Each row of a before or after table is a point. One or more steps were done to the points. Then noise was added and the rows were shuffled. The steps act on how far a point lies along the listed directions, d1 being the first. What was done? A step turns or swaps two directions, mirrors them in a line or flattens them onto one, adds a multiple of one to another, or multiplies one. Angles are multiples of 10 degrees, from the lower direction toward the higher: turns from -170 to 170, lines from 10 to 170 but not 90. Use the fewest steps. Two steps may share a direction if one is a turn and the other turns, adds or multiplies; they go together, in the order done. Otherwise the lowest direction goes first.

Directions:
(1): [-32 -38   1]
(2): [ 1  0 50]
(3): [ 38 -32  -1]
Before:
[[-19  28 -42]
 [-29  20  23]
 [ 42 -29 -16]
 [-35  21  46]
 [ 29  16 -25]
 [  0  50 -13]
 [-44  23  53]
 [ 23  23 -45]
 [-14  -8  22]
 [ -7   7 -27]
 [-31 -21  23]]
After:
[[ 34  37  20]
 [-73  -8  -2]
 [-43   7   3]
 [-19 -18 -12]
 [ 29  16  25]
 [  4  55   5]
 [ 49 -19   2]
 [-13  38  37]
 [-24 -15 -31]
 [ 11  27  -4]
 [-59  -8   2]]
Steps: turn d1 and d2 by -80 degrees

Directions:
(1): [ 19  -8 -53   9]
(2): [ 10 -52   7 -22]
(3): [37 -6 21 38]
Before:
[[ -5  -8   3  -2]
 [-28  37  61  38]
 [ 15   6   0  19]
 [  4  44  13  16]
 [-44  -9 -38 -34]
 [-16   3 -51 -23]
 [  6  -4 -52  -2]
 [-21  57  42  52]
 [ -9 -38 -61 -44]]
After (9 x 4):
[[-10   3  -5 -10]
 [ -2  -8   1  -3]
 [ 13   8   6  19]
 [ -6  29   2  48]
 [ -6  50   1  58]
 [-49  -7 -22 -36]
 [  7  41   1  19]
 [-26 -30 -13 -49]
 [-30   9 -15 -30]]
Steps: multiply d1 by 0

Directions:
(1): [-22  27  15  37  29  37]
(2): [ 18  15 -25  52 -20 -27]
(3): [ -6  -1 -51  -8 -22  42]
Before (8 x 6):
[[  4   5 -32  36   9  -2]
 [  4   8  38  41  -6 -39]
 [  0   6  42 -13  11 -14]
 [-12   1 -24 -16  -7  49]
 [-12  -9  35   4  19   1]
 [ 33 -31 -16 -13 -35 -40]
 [ 21   8 -61  47 -43  -9]
 [  0  13  -3  25   7  -8]]
After (8 x 6):
[[ 21 -19  31 -44 -15 -46]
 [ -3  14 -27  46  18   8]
 [  2   8  -7  20   1 -15]
 [  0 -30  27 -20   2 -21]
 [ 29 -23  22  -3 -38 -81]
 [ 33 -32 -15 -16 -36 -44]
 [-34  31 -10  24  28  88]
 [  0  33 -46  81 -15  26]]
Steps: add 1.5 times d3 to d1

Directions:
(1): [-45  -5  27  19  12 -55  14  -9]
(2): [-26  38 -28  37  -4   2 -38  29]
Before (8 x 8):
[[-11  39 -15  54 -11  -9 -48  17]
 [ 19 -33  14 -21  -8   2  29 -11]
 [ 53  18 -46   0 -38  91 -15  22]
 [ 21 -31  19 -26  15  24  40 -19]
 [-31  28 -46  37  -5 -17 -25  28]
 [-66  19 -17  52  -4 -63  -6  16]
 [-51  41 -27  66  17 -20   1  37]
 [ 54  -9 -25  -9 -21  59 -24   0]]
After:
[[  1  -5  -1  18 -10   0 -16  -1]
 [  6 -32  26 -19  18   7  43 -18]
 [-15  40 -43  48   7  16  -4  40]
 [ -1  39 -21  48 -13   5 -49  19]
 [-15  21 -15  36 -23  17  -6  17]
 [ 10 -33  18 -18  -7  -6  30 -13]
 [-17  27 -53  28  -7  -2 -27  30]
 [-11  17 -42  23 -18  -1 -14  21]]
Steps: flatten d1 and d2 onto the line at 100 degrees

Directions:
(1): [-20  26  47  27 -26  -3  24  -7 -46]
(2): [ 16   2   1  27  45   2 -48  19 -42]
Before (9 x 9):
[[ 16 -11 -29  -3   7   1  -2   4  34]
 [ 15 -11 -40 -23  13  -5  -9   1  44]
 [ 18 -12 -12  -2  40  -6 -35  14  -1]
 [  9  -3  20   4  11  -1 -13  13 -25]
 [  6  -5   0   1  13   0 -19   7 -15]
 [  1  18  29   5 -10  -4   9  -7 -28]
 [ 18 -26 -37 -31   0   0  -4   9  45]
 [-12  23  20  12 -13   0  15  10 -17]
 [ -1 -23 -33 -19  19  -3 -19   3  35]]
After:
[[ -1 -27 -39 -63 -53  -2  53 -14  95]
 [ -1  24  21  31  18   1 -18  24 -47]
 [  4  -6   0  -1   9   1 -16   5 -12]
 [ -3 -13 -41 -54 -38  -7  46 -20  92]
 [ 13  -3  21  10  22  -1 -25  17 -37]
 [-17 -25 -34 -47 -27  -5  31 -17  79]
 [ 13  19  30  25  25  -3 -28   8 -60]
 [  4 -12 -30 -25 -28   0  35 -10  67]
 [  8 -13 -13 -20  12  -6  -3   2  26]]
Steps: add 1.5 times d1 to d2

Directions:
(1): [-41 -31 -26 -14   9   4   7 -62  23   0  35]
(2): [ 18  48 -53 -20 -12  -1 -19  20  22  10  43]
(3): [ 33 -34 -53  36   3 -12 -34 -12 -26 -21 -14]
(4): [ 14  22  18 -35  20 -29  -3 -18 -18 -69  13]
(5): [ 22 -24 -15  -5   3  48  57  23 -22 -21  29]
(6): [-53 -11   3   0 -49   3 -28  28 -36 -21  23]
Before, 14 rows:
[[-10 -41   9   5 -11  12  10   3 -17   2 -10]
 [ -8  -4   0  23 -12 -13 -31 -11 -15 -23   1]
 [-22 -13  -6  15  -5  -8 -19 -11   6  28  -3]
 [ 17 -19  -8 -10  34  -4  16 -17  -5 -26   7]
 [ -8  27  43 -17  -8  19  30  20  15  38   5]
 [ -7 -32 -12   9 -13  10 -20  -2  -7   2   3]
 [ -8  -2 -12  -8   4   8   6   6  -2 -33  10]
 [-22  22  19  -9  -8  20  25  21  25  32   5]
 [ -6  -8  -1 -12   1  -4  13 -15   9   3   7]
 [ 22  34  13  -8  49 -28   8 -53  68  45 -39]
 [  3 -32 -31  11   3  -4 -13   1   3   9  10]
 [ -5 -42  -7  25 -10  14   5   2  -6  -5 -16]
 [-15 -38 -10  15  -2  14  -2  11 -21  -4  11]
 [ 26  -8  -2  39  10  18   1  21  -5  13 -19]]
After, 14 rows:
[[-11  -7 -18   0  -2   5  -5  10  -7 -30   4]
 [ 17 -10 -16   3  18 -23 -19  -7  11   3   0]
 [ 11  14   6 -16  13  25  46  10  19   4  13]
 [ 19  -9   2  -5  15 -12 -18 -21   3 -13  -9]
 [ 18 -28  12  -4  13  -5   8 -17 -12 -16 -19]
 [  5   9  11  -6  23 -18  -2 -20  17  13  -8]
 [ 19 -24   1  15  17 -10  -4 -16   4 -20 -28]
 [ -4  -9   0  -5  -7   0  12   0   1   6   5]
 [ 21 -20  -3   4  32 -13  -5 -12 -12 -27  -5]
 [ 24  -8  -5  36  23   5  -5  -3   6   8 -17]
 [ -8  12  17  10  -5 -23 -31 -18  -1 -25  -2]
 [-46   7  11  17 -24  24  12  16  50  95 -19]
 [-19 -34 -17  18  -9   4 -14  13 -18   2   1]
 [ 15   9  22 -18   6  36  52  14   3  18  18]]
Steps: multiply d1 by 0.4; turn d3 and d5 by -40 degrees; swap d4 and d6

Directions:
(1): [  3  61 -12  16 -11  38 -24 -22  13 -30  30 -35]
(2): [ 21  10  33  -6  40 -39  -2  13  -5  15  68 -13]
(3): [  5  -1 -31  57  19   1 -33  38 -33  32 -15 -23]
(4): [ 25  31  19  24  -2 -30 -10  20 -19 -56 -20  46]
Before (12 x 12):
[[ -3  40 -34  21 -30  27   0   4 -12 -58 -42  16]
 [ -3 -25  -2  25  14 -18  11  26   4  40  15  -3]
 [-34  16 -57  13 -17  70 -21 -24  32   1  -8 -61]
 [-11  -3  -6  -3 -26  32  23 -12  25  -2 -13  -9]
 [ 18  17  45 -27  16  -4  10 -24  27   9  42   2]
 [  6  18 -14   1 -13  16   0 -28  19 -16  10 -32]
 [ 18 -15  24 -31  34 -16  33   2  31  -7  63   1]
 [ 28  65  25 -11 -33  23  -3 -49  40 -88  25  -2]
 [-30 -10 -10 -51 -52  47  19 -40  63   3 -49 -20]
 [ -1  16 -37 -27 -31  34  20 -31   2 -46 -54  30]
 [-15  -6  55 -17  15 -51  27  19  -3  22  44  18]
 [ -8  14 -23  -3 -20  34 -11 -25  15  22   3 -49]]
After, 12 rows:
[[-16 -59 -15 -25  20 -19  34  22 -15  54  -3  -3]
 [ 13  30 -39  51  -1  42 -18  16   7 -43 -14  -8]
 [ 13 -12  18 -12 -19 -33  14   3  -5 -21 -41  42]
 [ -3 -50  20 -26   2 -51  33  18   5 -32 -48  70]
 [ 14 -13  17  19   6 -24  17  31  -6   2  -7  20]
 [ 21 -37 -17  -5  48 -42  13  35 -40  48   0   9]
 [-26  65  -7  42 -22  34 -24   2   1 -12  15 -30]
 [ 10 -26 -11   9  -9 -20  11   3  -5  -8 -40  14]
 [ -1  30  11   3 -16  10  14 -16  33 -26  29   3]
 [ 36  -8  36  24  27 -80 -10  67 -18   3 -30  35]
 [ 13  29 -11  44  -9  32 -28   2  -4  -4 -42   4]
 [  2 -67 -44  48  -7   7 -12  32 -23  46 -83  -6]]
Steps: turn d1 and d2 by -130 degrees; turn d3 and d4 by -160 degrees

Directions:
(1): [-59  40  24  15 -14 -43 -26  34   1 -22 -10  31   9 -18]
(2): [ -5   6 -42  11   2  43 -12  -4 -50 -36 -50  19  31   5]
(3): [ 24  43  11  26  -4 -12  66 -16 -23 -13  27  -3  40 -25]
(4): [-47 -29 -12  38 -10  33 -19 -10  11  22  46 -19  45 -15]
Before:
[[ 24  -5  29   3  -2  -9  57 -26  29  20  34 -23  -8 -15]
 [ 10 -10   5 -18   1   3  12  -8 -13  13   0 -12   2   4]
 [-10 -67 -63  -8  15  70 -48 -11  -8  15   2 -12   5  12]
 [ 10 -71   4  -4  10 -33 -28  -6  65  48  44 -39 -50   5]
 [-37  24  55 -22 -18 -74  -2  17  38   0   2  15 -32  -5]
 [ 47  -1  -6 -26  11 -27 -39  14   7  -8 -53  18 -56  20]
 [  4   9  24 -35  -7 -23 -21  29  -3  -6 -22  11 -38   8]
 [ 46  31  24 -26  18 -37  35   5  31   9  20  -2 -39   1]
 [-45  40  41  41 -14 -39  12  25  28  18  46  -9  40 -37]]
After, 9 rows:
[[ 54  13  17 -28   0  -4  35  -2 -18  -1  -1  -8 -21   3]
 [ 16  30  30 -30  15 -46   1  22  41   7   7  12 -47   4]
 [ 29 -70   2  -3  12 -26  -8 -15  61  49  51 -44 -43   4]
 [ -3 -66 -66  -6  15  73 -42 -16 -12  16   6 -15  10  10]
 [-42  -6  39  -5 -10 -33 -17  12  46  14   3   4 -32 -10]
 [ 31  27  43 -13 -10 -49  74 -26  18   7  34 -13  -8 -12]
 [ -9 -11   8 -20   0  -2 -11   6  -8  13  -8  -3  -6   7]
 [-30  40  38  45 -12 -32  28  15  22  20  55 -16  46 -39]
 [ 90   1 -12 -20  17 -13  11 -11  -5  -4 -34   2 -41  15]]
Steps: swap d1 and d3

Directions:
(1): [  2  18  70  44 -48 -55   7  -1 -15 -13 -23  -7   1   4 -28 -20   8  16]
(2): [ 72  -2   0  29  31  -7 -21 -27 -19   3 -16  26   0 -46   7 -31 -34 -35]
(3): [ 11  10 -50  19 -41   3 -38  -5  10 -35 -20   6  17 -40 -24  49  -7  44]
(4): [ 33 -15  -7  -3  11 -57 -40  -5  30   7  75 -25   3   4 -15   3  35   0]
(5): [-10  54  -8  14   9 -34  -8  58  14  22  -1  -2 -49  -6   8  36 -39 -30]
(6): [  8 -28  34  17 -49  39  16   3  59  -4  40 -13  -2 -23  20   1 -47 -12]
Before:
[[  8 -15 -17  -5  20  21   9 -30 -25 -17   0  12  28  -6   7  -6 -12   1]
 [-14 -10 -45 -20 -15  16   6  -1  -9  -2 -10   6  22 -22   1  13  -2  39]
 [ 14  -1  29  28   4 -72 -17   0  38  10  52 -15  -2  18 -31   8  32  19]
 [-31  31 -31 -20  -1  18   4  19  -3   9 -20  -9   5 -17  11  34 -17  10]
 [  8  24 -36  -2  16 -18 -26  29 -10 -11 -30  12 -17  -7   8  17 -14  11]
 [ 21  23  73  13  16 -48  34   3 -41   9 -26  19 -27  25  -7 -66 -19 -57]
 [ 68  24  -8  33  23 -87 -38  -5 -12   4  11   3   4 -28 -14   0 -16 -31]
 [ -8 -33  19 -16   2  16  31 -44 -10 -11  16   3  28  20  10 -21  36  14]
 [-10  58  23  -1  95 -32  17   5 -80  47 -24  17 -54  49   9 -47  13 -68]
 [ 17  48 -41   6  35 -40 -32  16 -65 -21 -51  -3  -8  -8 -39  15  33  19]
 [-14  19 -12   0 -35 -12  -6   6   0 -16 -31  11  -2 -25 -24  16 -11  15]]
After, 11 rows:
[[ 14 -23 -31 -18   8  10   8 -16 -16   8  -3  15  24 -28   7 -17  -6  16]
 [ -8  62 -14  10  48 -62 -29  26 -26  28  26  -9 -53  31 -16  15  20 -34]
 [-56  21  10 -17 -25 -58  14  36  13   5  28 -34   3  54 -12  36  31  18]
 [  3  26 -10  -7  32 -33 -11  14 -44 -10 -15 -19  -7  18 -29  -4  45  11]
 [ 10  31  35  13 -21 -88  -9  26   1  -3  26 -12 -27  23 -35  -8   6 -18]
 [-64  21  38  19 -26   5  48  20   8  -1 -39   5  -5  34 -14  19   1  37]
 [ 10 -19 -23 -10  15  -1  -6 -27  -5 -16  35   0  30   2  -1   6   6  11]
 [  8   5 -15 -14  26 -24 -17  27  -3   0  -1  -1 -17  13  14  -3   1   1]
 [ 11   1  11  -3  -9 -21  -3 -11  -4  -2  -9  12  -2 -21 -16 -16  -3 -11]
 [ 19  15 -16 -10  32   4  -5  -4 -11  21  -3  -1   8 -31  21  -1 -23 -23]
 [  6 -17  -4   2 -10  18  15 -42 -14 -24 -10  14  28 -12   5  -2  13  19]]
Steps: turn d2 and d4 by 120 degrees; flatten d3 and d5 onto the line at 110 degrees; multiply d6 by 0.7

Directions:
(1): [-16  -8 -22 -37  -2 -20  39  34  19   8 -45  -9  31  51  35  38 -27  14]
(2): [-36  25   4  37 -49  23  -9   0 -11 -64 -20  -9 -36  35  29   4  19  17]
(3): [-44 -23  -8 -22  29   4 -53  -8   6  23 -12 -28 -61  23 -20 -10 -44   8]
(4): [ 27 -16   8 -27  12  26   6  16  58 -71   5 -18 -14 -42  -8  22 -28   4]
(5): [-31   1  15   1  19   9  38  12 -34 -15  -3 -26  27 -26   4 -67 -31  53]
(6): [ -8  13 -12 -29 -43  -8  29 -37  19  22  35 -46 -10   0 -37  21  29  52]
Before:
[[ -1  16 -13 -18 -16 -24  25   6  20 -41  -5  -8  25  -5   5   3   9  18]
 [ -5 -22  -5 -11  17   7   1  14  14 -53  -7  -5 -18 -20  -7  14 -26 -11]
 [-11  17 -15   3 -22 -13 -56 -29   6 -39 -19  16 -60  29  -2  58  25 -33]
 [ 21   4   2 -32 -59  22  51  -9  50 -85  30 -27  17 -49 -27  25  12  67]
 [ 61  -8  24  35   4  15 -35 -10  17   5  38  41   7 -38 -15  17  51 -62]
 [  3   4   9 -17 -58  24  10  16  83 -76 -28 -11 -17  35  20  64 -10  21]
 [ 20   5   6  27  15   3 -14   5 -25  45  34   7   4 -30 -11 -37   5 -15]
 [ 23  36  12  25 -51  38 -19 -60  17 -16  56 -18 -48 -32 -51  11  66  -3]
 [-22   3  29   1   1  31  29  30  -8 -63 -29   9  11   0  40 -13 -16  13]]
After:
[[  4  12   7  39   1  11 -20   6 -28  24  27   3 -12 -17  -1 -37   9  -7]
 [ 29  13 -15  -8  -8 -26 -29 -26  12 -14  -2  33 -15   0 -10  62  35 -47]
 [ 14  -6   4 -45 -38  19  53  -6  45 -68  32 -37  20 -61 -37   8  -9  76]
 [  0 -24  -7 -14  18   4   0  12  17 -47  -5  -2 -16 -21 -10  20 -24 -16]
 [ 38  30  15  17 -38  31  -1 -56  15  -3  65 -15 -21 -50 -56   2  62  -2]
 [ 53   6  32  51 -12  23 -12  -5   1 -24  36  37  21 -42   1   0  59 -44]
 [ -5  10 -12 -24  -5 -25  24   7  17 -33  -5 -13  26 -11  -1  -8  -1  23]
 [-17 -15  26 -22  30  22  21  28  -3 -30 -24   4  15 -11  23 -19 -37   9]
 [ 33  -9  10 -38 -30   8  29  18  86 -39 -13  -3  21   5   4  56 -18  14]]
Steps: multiply d2 by 0; turn d3 and d5 by -30 degrees

Directions:
(1): [ -9 -26 -49   3   7  23  49  60 -10  40  -2  23   2  -1  -3   1 -13   1
 -67  -3]
(2): [ 10   4 -48 -16  -4 -42 -31  -4 -52 -12   6   6 -13 -20 -19 -52  43 -16
 -18  46]
(3): [-30 -11  26 -19   2 -36 -52  50  31 -21  10 -25  -6 -17 -10  10   9 -39
 -43 -44]
(4): [-29 -25 -17  27   0   2 -29  17 -22 -25  23  31 -15  33 -17 -52 -44  34
  30 -44]
(5): [-17  22 -16 -11  18 -11  38 -54  57  -7 -13   4   6  31 -14 -60   3 -30
 -28 -24]
(6): [-16 -23 -10 -26 -54  30  15 -45   1   3  36 -17 -48 -56 -34   5 -18   0
  -7 -16]
Before:
[[-13   8  21  10  17  -8  -1  13  24 -19 -30   2  28  22  13   2  -7  -1
  -15 -13]
 [-18   7  -4 -10  -2  -9 -10 -28  28  -5   4  -8  12   9  -5 -24  -1 -24
   -3 -24]
 [ -6   6  49  17  17 -10 -43  51  11 -10 -11   0  19   4  15  45   0   7
    6 -18]
 [ 39  18 -13  12 -16  30  33 -42 -26  32   5  11  -4   5   3  15  -4  32
   52  51]
 [ -4  13 -12  -3  -3  13  43 -28  14  15  -5  -8  -3   4  -6  -9  11 -27
  -15  -1]
 [ -8  -9  12   2  15 -17 -18  39   1  -9 -12  14   5  19  10  13   6 -19
  -12   0]
 [  6  -1 -44  -5 -17  48  95 -48   0  43   0  -2 -19 -13 -13  -2 -16  17
  -19  -2]
 [  6   7  -4  -2  16 -14 -13  43  -1   8  -6   8  10  -5  19  17  11  -7
  -17  17]
 [ -8   6   9  -4  -2 -10 -47  15  -8 -17   9  -2 -11   1   3 -23 -12   0
   -4 -21]
 [-16   9  27 -14   6 -18 -24  31  13   9 -21 -14  24   2   9  26  27 -20
   -2  14]
 [ 12 -13  10   3 -26   7   6  -2  -9   5  -5 -14  -2 -19   4  42   1 -10
    4  16]]
After, 11 rows:
[[  7  32  15 -27   6 -16  -9 -19  32  -1 -15 -25   6 -11  13  -6  23 -40
  -37   5]
 [ -3 -19  -2  19 -20  24  -5  29 -49  11  16   1 -17  -9  -1  21 -13  15
   24   3]
 [  6 -31 -37  14 -30  58  54   0 -53  41  23   5 -28 -25  -8  26 -36  54
   16   1]
 [-41 -14  12  11   7 -13 -52  49 -12 -13  -2  13  10  28  -6 -20 -14  11
   26 -26]
 [-23  17  37  15  30 -16 -20  16  48 -19 -18   8  22  33   4 -11  -7  -9
   -8 -45]
 [ -3   6  27  10  13  -4 -11  27   6 -14 -26  -2  28   9  18  24  -3   5
   -8   0]
 [-15  -4 -15  10  20 -13 -21  44  -1  -9   3  26   3  23   7 -26 -13   6
   -5 -13]
 [ 20  10 -26  28 -13  29  27 -47 -23  18  16  27 -11  30  -9 -26 -24  43
   60  22]
 [-21 -30  -8  25 -21   5 -12   1 -16 -20  12  14 -13  19 -15 -20 -39  16
   23 -32]
 [  5   2  13 -14 -16  -1 -26   3  -3  10   5 -21  10 -26  13  35  13 -15
    4  11]
 [-12  -6   8  -1  19 -20 -13  28  14 -11 -15  14   2  26   8   1   8 -24
  -20  -3]]
Steps: multiply d4 by 2; turn d4 and d5 by 150 degrees

Directions:
(1): [ 41  19  16  10  10   8 -65 -37 -25  34 -21  27 -31  49   0 -11 -27  27
  16   5 -15   7  -5  58]
(2): [ 26  50  31  48  -7 -42   5 -25  -8 -11  35  14  -7 -19  -5 -51  53  21
 -27 -23  23  30 -12 -17]
(3): [ 26   9 -59  -4  60   6 -14 -16  -3 -39  -1  12  52 -12   6 -42  13   6
  36   2   1 -52 -34   2]
(4): [ 23   8  -7 -55 -44  21   1 -25  63 -25  13   9 -20  19  10  22  57  27
  14  -7 -45   4 -29  -3]
(5): [-23  49 -36  15  29 -41  -5 -18  30  -8  32 -14 -39  10 -32  30  -9 -75
  18   1 -17   9  -6  23]
Before:
[[-31 -63 -79 -39  52  49  28  53 -15 -44 -14 -10  95 -50  20  -6 -42   1
   48  24  15 -80  -9 -37]
 [-16 -29  68   3 -70   2  17  17  -1  29  -4  -3 -34 -11  22  33  13   9
  -35 -11  15  52   4 -28]
 [ -1 -13 -40  18  61   5 -27  33 -45 -13 -26  -2  51 -20  -1 -38 -35   9
   17  22  16 -51  -4   4]
 [-24   9 -11  37  56 -31   0  31 -41  22  -6 -21 -13  -6 -16 -16 -44 -72
    7  16  37  -7  17  24]
 [-12 -36   5 -21 -20  11  15  32  -5   6 -25  -7  14  -1  -6   4 -16  21
   -6   8  16 -10  13 -27]
 [-30 -11 -13   0  26   0 -14   8  22  28  -6 -10 -47  18 -25  42 -70 -51
   13  20  -7  -2  25  53]
 [-48 -49 -11   9  -1  -1  16  29 -25  26 -19 -24  28  -6 -10  22 -61 -16
   -1  24  23  -1  44   7]
 [-10  -7  27  -9 -27 -10  37  16  12  12  14 -19  -7 -18   0   9  15  -5
  -23  -9  15  17   1 -35]
 [ -1  -8  -9 -25  17  12  -4   7 -16  10 -24 -23  -8  20  -4   9 -26  -5
   11  -5 -19 -10   4  -4]
 [-15  42  18   7 -15  -9  -9 -21  32  16   5  -3 -44  35 -14  29  -7 -32
  -15   1 -10  28   4  26]]
After, 10 rows:
[[ 15  -9   9 -14   9  11   4   5 -29   1 -21 -14  11   4   6 -22   1  29
   -5 -15  -4  -9   0 -25]
 [-60 -81  34 -20 -56  38  76  86 -21   0  -5 -24  43 -62  23  24 -25  26
  -29   7  36   5  41 -78]
 [ 17  -6  22  -3 -12  14 -59 -25  -8  44 -28  16 -53  46  12  38 -38  -8
   25   7 -16  20 -17  51]
 [ 42  -6  39  38  15   1 -15 -10 -26   7  -3  31  14 -19   7 -77   7  67
  -19  -7  39   0   2  11]
 [ -6 -30   9 -22 -22  13  -6  23  -8  21 -31  -3  -5  19  -9  12 -31  19
   -2   9   7  -3  17  -4]
 [-43 -31 -15  15  18  -4  28  69 -28 -15 -10 -26  47 -50  -3 -13 -20  -8
  -14  16  28 -28  18 -39]
 [ 32  52  14  22   8  -3 -28 -41   8  -1   1  22  -4  25   1 -35  22  21
   -9  -8   6   8 -20  22]
 [ -8 -40  26  28 -14   1  -5  10 -54  37 -27   0  28   2   3 -19 -44  38
  -16  16  36  13  40  12]
 [  6   5  28 -10 -16  -5 -10  -6   4  41  -2  -8 -42  25  -6  23 -20 -10
   -5   1  -6  22   3  16]
 [ -1   7  28  54  33 -31   9  29 -62  20  -2  -8   4 -25  -1 -61  -9 -20
  -20   2  62   6  12  -1]]
Steps: turn d1 and d3 by 80 degrees; swap d2 and d5
